Every row gives one point. The last column is the point's height on a tilted bowl or saddle (a function of degree 2), plus a little noise. Along how many of its main directions does it bend up, bend down or stay straight?

Points, 10 rows:
|  79 |   3 | -45 |
|  55 |  -6 | -35 |
| -38 |  37 | -73 |
|  31 |  39 | -31 |
| -63 |  -1 | -42 |
|  22 |  34 | -30 |
| -17 | -21 | -13 |
|  43 |  36 | -27 |
| -15 | -21 | -13 |
|  -3 | -59 | -32 |
Directions: 0 up, 1 down, 1 straight

Points:
|  -59 |   35 |   11 |  -36 |
|   23 |  -58 |  -60 |   -6 |
|   63 |   38 |   -5 |  -20 |
|   51 |   38 |  -60 |   11 |
|  -15 |  -21 |  -53 |   13 |
|   80 |  -36 |    4 |  -32 |
|   38 | -105 |   12 |  -90 |
|  -36 |   41 |  -37 |    3 |
|    4 |   -8 |   -3 |   11 |
|   13 |   24 |  -21 |   19 |
|    1 |   28 |   26 |  -24 |
|    3 |  -31 |   -1 |    2 |
|   -1 |   45 |   34 |  -46 |
|    4 |   45 |    3 |   -9 |
|  -14 |   11 |  -16 |   16 |
|   20 |   18 |   66 |  -90 |
Directions: 0 up, 3 down, 0 straight

Points (24 x 5):
|  19 |  10 | -11 | -79 |  -3 |
| -16 |  35 | -82 | -39 | -42 |
|   6 |   9 |   8 | -23 |  11 |
|  64 |  42 |  28 |  57 |   6 |
|  -3 |  59 | -50 |  -2 | -10 |
|  19 |  33 |  19 |  -8 |   9 |
|   7 | -29 |   6 | -26 |  28 |
|  13 |  -6 |  36 | -44 |  33 |
| -20 | -54 |  -1 | -73 |  60 |
| -11 | -35 | -37 |  12 |  29 |
| -11 | -37 |  25 |  -1 |  37 |
|  26 |  60 |  -7 |  -8 |  -3 |
| -49 | -37 | -10 |  76 |  61 |
|   0 |  17 | -11 | -38 |   0 |
|  15 |  38 |  22 |  76 |  11 |
|  60 |  46 | -56 |   6 | -11 |
|   3 | -25 |  47 |  28 |  19 |
|  21 | -26 | -37 |   1 |  12 |
| -46 |  63 | -36 |  46 |  46 |
|   6 | -38 | 111 | -52 | 102 |
| -44 | -17 | -15 | -49 |  35 |
|  27 | -23 |  26 | -22 |  26 |
| -86 | -17 | -17 |   1 |  73 |
|  25 |  24 | -26 |  23 |   3 |
Directions: 3 up, 1 down, 0 straight

Points, 26 rows:
|  -15 |  -42 |  -25 |  -39 |  -19 |
|   25 |  -36 |  -26 |   36 |  -12 |
|   32 |   12 |  -43 |   27 |  -12 |
|    5 |  -13 |   43 |  -37 |  -26 |
|   41 |   36 |    8 |   -4 |  -18 |
|   56 |   28 |  -14 |  -20 |  -20 |
|   12 |   32 |  -14 |   31 |  -10 |
|  -24 |  -11 |   63 |   28 |  -50 |
|    6 |  -26 |   10 |   52 |  -18 |
|   23 |  -26 |  -23 |   -3 |   -6 |
|  -35 |   15 |  -23 |   13 |  -16 |
|   57 |    3 |  -62 |  -21 |  -33 |
|  -33 |  -18 |  121 |  -37 | -121 |
|   37 |   36 |  -54 |   -4 |  -23 |
|   -4 |   42 |   75 |   10 |  -66 |
|    7 |   44 |    0 |   39 |  -21 |
|   46 |  -23 |  -41 |  -53 |  -32 |
|  -42 |   -9 |   -8 |  -22 |  -21 |
|   -7 |  -10 |  -24 |   12 |   -3 |
|  -39 |   23 |  -28 |  -20 |  -28 |
|   15 |  -23 |   -6 |   -1 |   -4 |
|   15 |  -10 |   -2 |  -27 |   -9 |
|   16 |  -75 |   17 |   15 |  -27 |
|   -4 |  -84 |   29 |    8 |  -33 |
|   16 |  -54 |  -13 |   46 |  -20 |
|  -18 |  -42 |   -8 |  -33 |  -16 |
Directions: 0 up, 4 down, 0 straight

Points, 42 rows:
|  45 |   0 |  42 |  36 |  42 |  64 | -29 |
| -43 | -20 | -58 |  34 | -87 |  11 | -85 |
|   1 |  47 |  -1 |  40 | -47 | -58 | -60 |
|  44 |  16 | -22 |  11 |  13 |  25 |  -3 |
|  73 | -26 | -45 |  10 |  -4 | -45 | -17 |
|  37 | -99 |   9 | -80 |  -7 |  -4 | -23 |
|  20 |  -3 | -25 | -68 |  -4 | -60 | -16 |
|  -7 |  57 | -12 |  49 | -31 |  28 | -56 |
|  72 |  28 |  -1 | -57 |  32 | -19 | -13 |
| -80 |  64 | -29 |  -3 |  27 |   3 | -79 |
|  73 |  37 | -25 | -26 |  22 | -18 | -14 |
|   7 |  15 | -48 |  25 |  -6 |  -8 | -17 |
| -21 |  65 |  -2 | -18 | -34 | -12 | -41 |
| -20 | -28 |  -1 |  85 | -18 |   1 | -43 |
|   0 |  19 | -83 | -21 | -38 |  -5 | -35 |
|  -5 |  26 | -13 | -90 | -88 |  -3 | -58 |
|  -1 | -17 | -44 |  36 |  -9 |  38 | -22 |
| -93 | -10 |  45 |  -9 | -23 |  12 | -63 |
| -60 |  19 |  16 |  -4 | -22 |  98 | -73 |
|  -4 | -62 |  39 |  -8 |   3 |  84 | -24 |
|  29 |   7 | -10 | -13 | -26 | -32 |  -2 |
|  57 | -61 |  10 |  43 |  57 | -65 | -32 |
| -60 |   8 | -25 |  38 |  32 | -10 | -47 |
|  65 |   6 |   9 |  51 |  24 |  21 | -19 |
|  -1 | -35 |  -2 |  -3 |  13 |   0 |   9 |
|  13 | -73 |   4 | -51 | -19 | -18 |  -6 |
|  -1 |  11 | -30 | -27 |  47 |  -9 |  -7 |
|   4 |  -6 | -23 |  -7 | -18 | -19 |   0 |
|  74 | -12 | -32 | -21 |  67 |  43 | -26 |
|  -8 |  32 |   2 |  43 |  14 |  53 | -36 |
| -26 |  24 | -42 | -27 |  -9 |   8 | -18 |
|  55 |  18 |  47 |  -9 |   9 | -18 |  -7 |
|  -5 | -31 |  21 |  69 | -52 |  19 | -39 |
|  22 | -49 |  50 | -17 |  -5 |  17 |   8 |
|  20 |   2 |  18 |  35 |   5 | -20 |  -4 |
| -39 | -49 | -45 |  42 | -23 | -22 | -44 |
| -37 | -51 | -42 |  50 |  15 | -60 | -52 |
|   6 |  62 |  19 | -10 |   8 |   4 | -23 |
|  20 |  -7 |  13 |  72 |  12 |  14 | -20 |
|   5 | -37 |  -9 | -35 | -53 | -10 |  -8 |
| -17 |  46 |  21 | -20 | -70 | -10 | -50 |
| -22 | -14 |  84 |  74 | -11 | -25 | -51 |
Directions: 0 up, 6 down, 0 straight

Points:
|    0 |    1 |   22 |    1 |   -8 |   20 |  -35 |   -2 |    9 |
|   11 |   43 |   33 |  -29 |   14 |  -20 |  -43 |   19 |   20 |
|  -64 |    3 |   32 |   -5 |  -13 |  -42 |   12 |   11 |   18 |
|  -61 |   20 |  -34 |  -12 |    4 |  -27 |   11 |  -14 |  -20 |
|  -43 |   12 |   -8 |   65 |   40 |  -36 |  -54 |   12 |   -7 |
|   16 |  -25 |   41 |   30 |   58 |   16 | -101 |  -49 |   -9 |
|  -11 |  -13 |   15 |  -60 |  -33 |   -8 |   17 |   22 |   14 |
|  -79 |  -17 |   40 |   31 |    4 |   63 |  -32 |    5 |   41 |
|  -63 |  -23 |  -26 |   40 |  -13 |  -69 |  -26 |  -20 |  -27 |
|  -89 |   24 |  -66 |    4 |  100 |   43 |    2 |   -3 |  -53 |
|    0 |  -33 |  -36 |  -28 |  -10 |  -18 |   11 |   62 |  -25 |
|   -6 |   65 |   73 |  -11 |   13 |   82 |  -68 |   -5 |    0 |
|   -1 |    3 |   38 |   11 |  -32 |  -41 |  -34 |   55 |   33 |
|  -27 |    2 |  -45 |    9 |   29 |   28 |  -27 |   21 |  -34 |
|  -33 |   52 |  -38 |  -60 |   -5 |   17 |   18 |   59 |  -14 |
|  -53 |   -4 |   23 |  -17 |   79 |   42 |  -19 |  -10 |   -4 |
|  -21 |  -25 |   21 |    7 |   31 |   70 |  -11 |   -1 |    3 |
|    9 |   -9 |  -19 |  -13 |   -3 |   44 |  -62 |  -15 |  -25 |
|  -10 |   38 |  -70 |  107 |    2 |  -35 |  -69 |  -19 |  -33 |
|  -24 |  -44 |  -32 |   42 |   42 |  -14 |  -12 |   24 |  -24 |
|   35 |  -81 |  -22 |  -63 |  -25 |  -33 |    2 |  -20 |  -27 |
|   45 |   94 |  -38 |  -48 |   50 |    0 |   49 |   -2 |  -51 |
|    2 |   10 |  -31 |   16 |   46 |  -33 |   41 |   58 |  -57 |
|    8 |   58 |    8 |   11 |   18 |   52 |  -51 |   33 |  -28 |
|   11 |   42 |  -65 |    4 |   35 |   48 |   32 |  -15 |  -64 |
|   14 |  -10 |   48 |  -24 |  -57 |   82 |  -30 |   12 |   -4 |
|  -40 |   16 |  -44 |  -31 |    9 |    8 |  -51 |   11 |  -25 |
|   26 |   57 |    1 |   -2 |   60 |    9 |  -47 |  -47 |  -24 |
|    7 |   12 |  -34 |   28 |   16 |  -53 |   -8 |   22 |  -27 |
|   72 |   -1 |  -58 |    6 |  -21 |  -18 |   17 |   97 |  -75 |
|  -79 |   15 |  -68 |   36 |  -56 |   20 |   38 |  -63 |  -17 |
|  -65 |   62 |   19 |  -38 |   51 |   22 |  -49 |  -69 |  -25 |
|    3 |   12 |   69 |    5 |   34 |  -41 |   19 |   64 |   -8 |
|   -1 |  -28 |  -13 |    6 |  -17 |  -12 |   15 |   79 |  -17 |
|   26 |  -10 |  -23 |  -44 |  -42 |   39 |   -1 |  -56 |   -5 |
|  -34 |   10 |  -31 |   19 |  -27 |  -83 |  -49 |  -58 |  -19 |
|   18 |  -16 |    3 |  -28 |   95 |  -47 |   68 |  -51 | -121 |
|   16 |   62 |  -13 |  -99 |  -45 |   -5 |  -51 |  -16 |   64 |
|   16 |  -62 |   -7 |  -17 |   -2 |  -53 |   31 |   20 |  -44 |
|   -1 |   -2 |    2 |   15 |  -65 |   21 |   -1 |   20 |    8 |
|   -4 |   42 |   -6 |   12 |   26 |  -30 |   41 |  -29 |  -27 |
|   34 |  -30 |  -24 |   11 |    4 |   94 |   41 |    6 |  -61 |
|  -57 |  -14 |  -32 |    0 |   -8 |   -7 |   31 |   -3 |  -13 |
|   37 |   25 |   43 |   17 |  -10 |   32 |   80 |   30 |  -49 |
|  -37 |    0 |  -14 |   28 |  -23 |   27 |   19 |  -42 |   -1 |
|    6 |  -22 |  -20 |   36 |  -12 |   13 |    1 |  -45 |  -15 |
|   51 |  -44 |    8 |  -38 |  -11 |   47 |   10 |   14 |  -29 |
|  -65 |   65 |  -10 |   13 |  -16 |  -37 |   -7 |  -21 |   14 |
|  -24 |  -24 |  -10 |  -27 |  -33 |    0 |   -8 |   70 |    4 |
|  -40 |  -35 |  -16 |   -3 |   18 |   44 |  -59 |  -21 |  -26 |
|   88 |   39 |  -46 |  -34 |   16 |   12 |  -31 |  -24 |  -30 |
|   -3 |  -16 |  -36 |   16 |   -7 |   34 |   43 |   12 |  -30 |
|    4 |   67 |    1 |  -31 |  -17 |  -36 |   59 |   21 |   -1 |
|  -46 |   12 |   15 |   -1 |   -5 |    7 |  -21 |  -40 |   10 |
|   31 |   43 |   35 |    4 |  -45 |  -22 |  -46 |   81 |   25 |
|   -8 |  -24 |  -66 |  -46 |  -24 |  -52 |    6 |  -16 |  -29 |
|    9 |  -53 |   37 |  -12 |   61 |   12 |   12 |  -60 |  -28 |
|    2 |   52 |   27 |  -19 |   13 |   -1 |  -12 |   10 |   10 |
|  -67 |  -12 |   65 |   93 |  -26 |   33 |  -84 |   50 |   64 |
|   35 |    1 |   -9 |    5 |    4 |  -42 |   -7 |   20 |  -18 |
|   21 |  -16 |  -57 |   32 |    2 |    9 |   15 |   44 |  -50 |
Directions: 1 up, 2 down, 5 straight

Points (66 x 9):
|  -24 |    5 |    8 |    7 |   27 |   52 |  -39 |   16 |  -20 |
|  -31 |   27 |  -24 |  -67 |   10 |  -46 |  -56 |  -20 |  -11 |
|  -58 |   20 |   48 |  -16 |  -66 |   14 |    0 |   14 |   14 |
|   68 |  -20 |    1 |   17 |  -23 |   53 |   25 |    8 |  -26 |
|  -55 |    9 |  -50 |   22 |  -14 |   11 |   -7 |  -68 |  -44 |
|   -3 |  -41 |    5 |   -6 |  113 |    5 |   19 |  -29 |  -28 |
|  -41 |  -12 |  -21 |    6 |    1 |  -26 |  -67 |  -10 |  -20 |
|   43 |   15 |   -5 |    2 |   18 |   25 |   34 |   14 |   -3 |
|  -74 |   -9 |   36 |  -28 |    5 |   -4 |  109 |   40 |   -6 |
|    6 |  -29 |   10 |   67 |  -72 |   21 |  -40 |  -53 |  -56 |
|  -57 |  -20 |   16 |   29 |  -27 |    8 |  -43 |   59 |    9 |
|  -43 |  -35 |  -56 |   13 |  -89 |  -21 |    6 |   50 |  -34 |
|  -40 |   -3 |  -25 |  -21 |    0 |  -64 |   17 |   48 |    3 |
|   37 |   45 |  -19 |  -27 |  -51 |    5 |   62 |   -9 |   27 |
|  -91 |   33 |  104 |    7 |   41 |   19 |  -18 |  -28 |  -10 |
|   -7 |  -18 |  -42 |   25 |   10 |   32 |  -21 |  -21 |  -29 |
|   60 |  -84 |   11 |  -25 |   32 |   17 |   -9 |    8 |   24 |
|  110 |   43 |    8 |    3 |   15 |    4 |   21 |  -73 |    7 |
|  -24 |  107 |  -61 |    7 |    3 |  -38 |   14 |  -10 |   57 |
|    6 |  -45 |   10 |  -17 |  -69 |    0 |   12 |  -24 |   -2 |
|   -4 |   16 |   20 |  -46 |   31 |  -15 |   60 |  -30 |   17 |
|  -61 |  -94 |   20 |  -23 |  -32 |   62 |   -8 |  -26 |   -6 |
|    7 |   23 |  -18 |    4 |   46 |  -69 |   53 |   12 |   34 |
|   40 |   19 |   56 |  -45 |  -77 |   10 |  -57 |   94 |  -12 |
|  -45 |    4 |  -27 |    3 |    6 |   36 |   18 |  -20 |  -23 |
|   53 |    0 |  -68 |   47 |   46 |    1 |  -54 |   -9 |  -30 |
|    5 |   54 |   14 |   21 |  -45 |  -25 |  -24 |  -43 |   26 |
|   60 |   39 |    6 |  -79 |   67 |   58 |  -20 |   12 |  -55 |
|   -3 |   26 |   -7 |   16 |   15 |  -48 |    2 |    4 |   18 |
|  -32 |  -26 |  -10 |  -23 |   19 |  -12 |  -28 |   15 |  -10 |
|  -26 |    4 |    5 |   73 |   10 |    1 |    8 |  -34 |  -39 |
|   32 |  -60 |  -40 |   16 |   24 |   32 |   -2 |   53 |    2 |
|  -15 |   -8 |   52 |  -15 |  -33 |   49 |   78 |  -75 |  -26 |
|  -46 |   19 |   -1 |    0 |  -37 |  -59 | -108 |   14 |   11 |
|   39 |   -9 |  -21 |  -24 |  -27 |   22 |   22 |    7 |    7 |
|  -45 |   48 |   -9 |    1 |   41 |   -6 |  -29 |   32 |   -9 |
|  -29 |  -65 |   -4 |    2 |  -16 |   65 |  -28 |  -49 |  -29 |
|  -54 |  -38 |  -52 |   -5 |  -32 |   46 |   16 |  -39 |  -51 |
|   31 |   22 |  -17 |  -36 |    3 |    9 |   29 |  -11 |   19 |
|   10 |   -3 |   53 |   64 |   60 |    0 |  -12 | -117 | -121 |
|  -68 |   28 |  -10 |  -25 |   -8 |  -17 |  -29 |   38 |    1 |
|   22 |   -4 |    8 |  -26 |   31 |   14 |   36 |  -37 |    6 |
|   -3 |   52 |   -3 |   26 |    0 |   -4 |  -12 |   10 |   11 |
|   37 |  -51 |  -34 |   26 |   39 |  -53 |   -4 |  -53 |   -4 |
|   -7 |   45 |   43 |  -22 |  -17 |  -50 |   18 |  -10 |   31 |
|   -6 |   24 |    8 |  -22 |  -32 |  -20 |  -47 |  -58 |   14 |
|    5 |   70 |   43 |  -14 |  -15 |  -42 |  -61 |   25 |   30 |
|   30 |  -32 |  -24 |    4 |   31 |    3 |   53 |   49 |   17 |
|   26 |   50 |  -14 |   -1 |   -5 |  -11 |  -47 |   20 |   20 |
|  -37 |  -16 |   39 |  -15 |   65 |  -20 |  -28 |   34 |  -27 |
|    1 |   63 |   21 |  -32 |  -14 |   21 |  -61 |  -52 |   11 |
|   29 |   -5 |   54 |  -31 |   77 |   50 |  -55 |   -4 |  -57 |
|   15 |   80 |   55 |  -44 |   64 |    3 |   23 |   28 |  -32 |
|    9 |  -19 |   35 |   -3 |   10 |   29 |  -27 |  -33 |  -16 |
|    2 |   41 |    8 |   29 |   -6 |   69 |  -13 |   55 |  -34 |
|    2 |   22 |   -6 |  -11 |   24 |  -16 |   13 |    7 |   11 |
|  -70 |   -2 |  -45 |  -68 |  -12 |   35 |   66 |   73 |  -67 |
|  -11 |  -14 |    7 |   41 |  -39 |   22 |  -66 |  -15 |  -16 |
|  -27 |   15 |  -34 |  -10 |   11 |   21 |   -7 |  -26 |  -13 |
|    7 |   31 |  -41 |  109 |   -7 |  -58 |  -14 |    9 |   -4 |
|  -54 |  -28 |  -10 |   37 |  -27 |    1 |  -33 |  -83 |  -59 |
|  -41 |   -4 |  -43 |   -6 |   52 |   30 |   25 |  -44 |  -34 |
|  -43 |  -27 |   38 |   -8 |  -44 |   78 |  -26 |  -45 |  -19 |
|  -23 |   24 |  -38 |    9 |   32 |   30 |  -45 |   10 |  -27 |
|   40 |   -6 |  -37 |   22 |  -40 |  -40 |   -6 |   36 |   30 |
|  -10 |    9 |  -58 |   19 |   21 |    4 |   39 |  -10 |   -6 |
Directions: 2 up, 4 down, 2 straight
